Each row is a point. Any point is a mix of the corners, with weights that add up to 1. It lies inside the corners' shape when no weight is negative. Say inside or outside, and name the corners with a negative weight.
In the rows, 128 means zero.

Corners:
(1): [111  87  30]
(2): [ 97 164 214]
(3): [154 146 165]
(4): [ 76  62 180]
Points:
[102 149 197] -> inside
[144 148 149] -> outside (4)
[113 112 140] -> inside
[103 156 201] -> inside
[103 155 199] -> inside
[116 101  69] -> inside
[110  89 126] -> outside (2)

Corners:
(1): [191  70 165 249 163 125]
(2): [109 104 105 125 172 158]
(3): [166 118 176 156 109 186]
(4): [109 132 116  79 140  31]
(5): [ 73 118  69 141  16 172]
(6): [160 144  70  91 171 158]
(7): [ 74 221 162  72 138 171]
Points:
[ 96 146 108 111 121 151] -> outside (3)
[ 97 150 124 110 134 159] -> inside
[156 134 136 117 168  83] -> outside (2, 5)
[114 115 112 124 161 151] -> inside
[128 103  98 139 142 108] -> outside (3, 7)
[115 133 100 110 125 135] -> inside

Corners:
(1): [140 147  42  97  76 249 123 116 142  94 137]
(2): [134 107  69 111 135 126 135 134  98 113 113]
(3): [146 176 141 138 149 113 135 111 152 136 117]
(4): [ 86 142 128  75 153 184 103 128  56 126 168]
(5): [ 65 191 134 117 174 133 106 143 128 122 180]
(6): [148 157 129 124 123 110 163 143 126 159 126]
(7): [132  80 124 105  89 122 129 133 132 152 112]
(8): [134  11 133 148 141 128 144 164 103 149  82]
(9): [175 208 148 106 142 125  92 142 111 156 183]
(10): [171 157 145 129  96 181 103 159 114 115 125]
(11): [168  57  95 141  80  90 205  91 127 141 119]
(12): [ 98 197 146 168 157  96  97 127 129 165 155]
Points:
[135 150 107 121 123 158 128 123 134 125 131] -> inside
[140 146 130 126 130 125 131 124 135 137 123] -> inside
[153 145 110 134 104 125 138 118 139 142 128] -> outside (4, 5, 8)
[135  91 124 135 127 127 142 139 115 142 118] -> inside
[140 130 144 132 145 103 119 151 122 151 122] -> outside (1, 4, 11)
[137 168 120 115 126 139 115 136 114 134 153] -> outside (3, 8)
[115 162 140 120 168 107 110 138 112 149 142] -> outside (1, 10, 11)

Corners:
(1): [147 120 152  94 136  91 140 137 166 108 123 115 121 135]
(2): [148 143 119 149 132  88 103 149 151 119 160 136 192 148]
(3): [ 55 151 111 135 140 112 120  94 142 121 148 128 111 118]
(4): [117 132 142 100 109 145 120 110 167 130 104 104 124 173]
(5): [148  97 111 106 151  95 146 125 137 108  99 130 166 148]
(6): [112 100 154 120 150  95 127 140  93 111 130  95 145 142]
(7): [138 122 100 143 135  97 127 106 123  93  91 113 109 117]
(8): [152 117 114 135 167 106 136  83 119 121 122 180 118 118]
(9): [144 122 134 109   7 206 142  79 126 123 123 132 134 118]
(10): [136  11 149 106  47 159 131 138  93 143  99  83 121 111]
(11): [120 140 149 131 102 119 153 152 100 138 116 123 136 117]
(12): [124 139 117 124 147 171 143 131 103  95 110 136 148 122]
(13): [104  94 157 139 126 103 151 155 115 106  89 133 118 146]
(14): [112 102  82 155 156 142 138 152 107 108 144 118 116 179]
(15): [128 134 147 142 122 110 145 113 138 127 124 113 140 112]
Points:
[118 103 127 119 128 114 136 114 132 115 114 116 119 136] -> outside (2, 11, 12)
[127 120 121 127 108 135 133 113 129 114 117 120 126 136] -> inside
[144  97 124 128 130 118 136 146 120 100 122 110 148 144] -> outside (3, 4, 8, 11)
[128 116 127 130 139 106 133 131 128 115 119 123 139 136] -> outside (9)
[125 118 133 128 113 121 140 131 116 120 112 120 129 125] -> inside
[142 133 129 129 128 104 128 129 135 106 117 132 150 139] -> outside (3, 10, 14, 15)
[106 123 148 126  89 112 128 130 134 129 127 105 128 121] -> outside (5, 8, 12, 14)
[122 116 121 127 126 128 139 113 131 112 114 125 121 131] -> outside (2, 6, 11)

Corners:
(1): [202 174 167  89 144 134  83  96 138  88 188 152 183 201  96 125 144 175
 165 143]
(2): [101 145 101 153 129 147 116 119 151 120  92 127 146 127 166 101 162 149
  90 134]
(3): [149 101 158 134  97  49 142 156 126 145 150  89 113 149 164 151  91  99
 123 132]
(4): [134  81 160 145 102  47 168 150 134 138 104 152 140 104 112 113  74  96
 104 119]
(5): [145  88 107 148 133 106 136 111  87 103 169 175 143 204 132 163  82 101
 180 196]
(6): [150 172  83  95 184 115  98  90 161 158 104 151 197 128 154 131 102 118
 137 155]
(7): [141 159 104 145 100  49 154 145 145  94 104 155 117 107 145 178  91 146
 151 104]
(8): [146 143 131 149 110  87 100 105 114  95 120  99 143  84 132 154  84 137
 148 147]
(9): [160  82 159 157 135   7 126 149  92  87 110 100 173 143 133 167 136  85
 132 127]
(10): [132 150 118 140 125 123 189 109 134 106 120  89 146 118  77 165 111 117
 149 181]
(11): [146 111 197 111  84 170 148 169 165  86  71 148 141 226 174 101 162  99
  82 107]
(12): [ 73  87  97 110  62 139 149 171 190  94 125 101 106  90 137 146  68 123
 142 152]
(13): [199 148 118 155 160  70  93 128 134 168 110 133 126  77 125 113 139 154
 129 103]
(14): [110 136  96 168 135 111 162 123 178 122 101 130 140 216 164 142  95 129
 164 144]
(15): [104 149  92 102 152 116 157  89 141 154 100 171 191 170 110 140 143 107
 184 150]
(16): [189 112 152 129 149  58  97 101  69  67 171 135 123 124  89  95 138 114
 155 128]
(17): [181  86  76 138 182  56 110  68  79  94 152 115 170  78 123 142 111 146
 185 119]
(18): [ 90 101 159 113 172  99 152  93 162  78  90 134 125 149 121 154 169 129
 152 137]
(19): [ 65  95 141 127 160 122 156 122 141 147 149  82 128 146  96 184 106  68
 129 119]
(20): [142 165  94  99 109 109 108  83 166 122 114 138 153 182  94 133 142 138
 133 145]
(21): [ 79  85 139 102  86 139 133 170 145 142 123  75 112 173 149 133  56 119
  95 145]
Points:
[129 115 128 132 129 101 141 126 131 115 127 119 140 139 126 146 107 116
 140 143] -> outside (20)
[144 123 113 128 141  95 124 106 128 118 131 130 153 142 124 137 110 127
 152 155] -> outside (7, 11, 19)
[134 107 138 138 116  98 126 133 136 107 119 134 132 143 133 125 114 126
 120 126] -> outside (3, 6, 10, 15)
[135 116 138 140 132  73 134 128 131 104 122 104 134 111 128 151 108 125
 137 131] -> outside (5, 11, 15, 20)

Corners:
(1): [ 59 137 176 249 172 193  89 104 130 124  96 178 113  73 107 108 149  75
  82 150]
(2): [114 134  98 152 115 155  66 169 105 115 120 130 163 174 146  97 105   9
  82  99]
(3): [153 121 132 159 176  87 100 176  68 143  79 103  77 198 154  83 133 100
  95 102]
(4): [ 79 135 154 168  91 145 128 118 218 158 120 205 106 155 120 111  88 173
 113 113]
(5): [152 176 197 174 124 176 173  98  77 166  76 152  55 213 189 131 127  68
 133 138]
(6): [110 137  97 110 146 141 128 114 162 136  50 134 145 134 109 170  94 151
 215  94]
(7): [212  46 106 112 143 187 102 133 104 147  92  50 164  84  71  83 114 191
 112 118]
(8): [ 86 135 126  77 163 168 145 134 134 113 138 130 100 163 121 115 110 154
 153  96]
(9): [ 57 165 129 211 100 118 135 134  93 103 151 120 157 142 115 170 124  21
  47  98]
(10): [102  99  81 100 145  80 106 126 177 106 156 204 147 129 114 163 165 105
 175 144]
(11): [109  92 117 197 173 130 142  89 135  93 121 139 159 169 126  99 122  66
 175 138]
(12): [ 65 156 179 168 137 179 100 189 211  51 109 116 162 127 111 107 119 102
 163  69]
(13): [ 48 154 156  77 163  71  61 154 144 144  98  68  55 133 129  26 200 130
 101 126]
(14): [ 84  97 104 119  68 106 107  66 169 150 151 159 117 122 161 165 196 176
 142 102]
(15): [ 89 165 117 182 139 152 102 134 126 124 106 114 138 188 105 144 136 160
 163 121]
(16): [ 66 130 136 139 131 173 105 144 155 147 112 129 133 154 173 181 103 102
 166 139]
(17): [150 187 102 105 210  93 143 122  99 153  98  71 103 144 148 157 124  94
 156 120]
(18): [ 98 145 125 113 157  53 121 131  77 138 133 131 161 175 134  71 166 117
  97 109]
(19): [134 166 115 156  96  74 115 174 185  87 104 117 129 115 131 104  88 152
 225 117]
(20): [131 111 108 156 118 147 106 152  93 207 146 133 107 138 110 107 126 132
 138 115]
(21): [156 155 178 184 125 122  88 100 157 146 102 144  94 114  99 131  68 185
 196 147]
Points:
[108 140 132 149 144 128 113 134 132 120 108 125 127 150 130 117 125 109
 138 115] -> outside (20)
[116 140 129 132 137 122 116 137 138 130 111 126 125 162 132 114 125 134
 156 111] -> outside (1, 9)
[ 88 143 146 152 121 138  98 137 159 140 105 157  95 147 142 126 132 131
 149 116] -> outside (7, 9, 11, 17, 18)
[118 120 108 105 140  98 104 135 142 140 119 122 122 147 123 104 134 149
 155 120] -> outside (1, 5, 9, 12)
[128 126 113 158 137 106 104 125 125 136 113 125 133 132 112 116 124 121
 138 123] -> outside (5, 8, 12, 16)
[101 144 133 151 127 131 112 138 133 130 117 128 122 143 126 127 128 114
 132 112] -> outside (11)
[111 128 134 155 136 133 109 135 129 132 118 128 123 142 127 112 131 117
 121 117] -> outside (6)
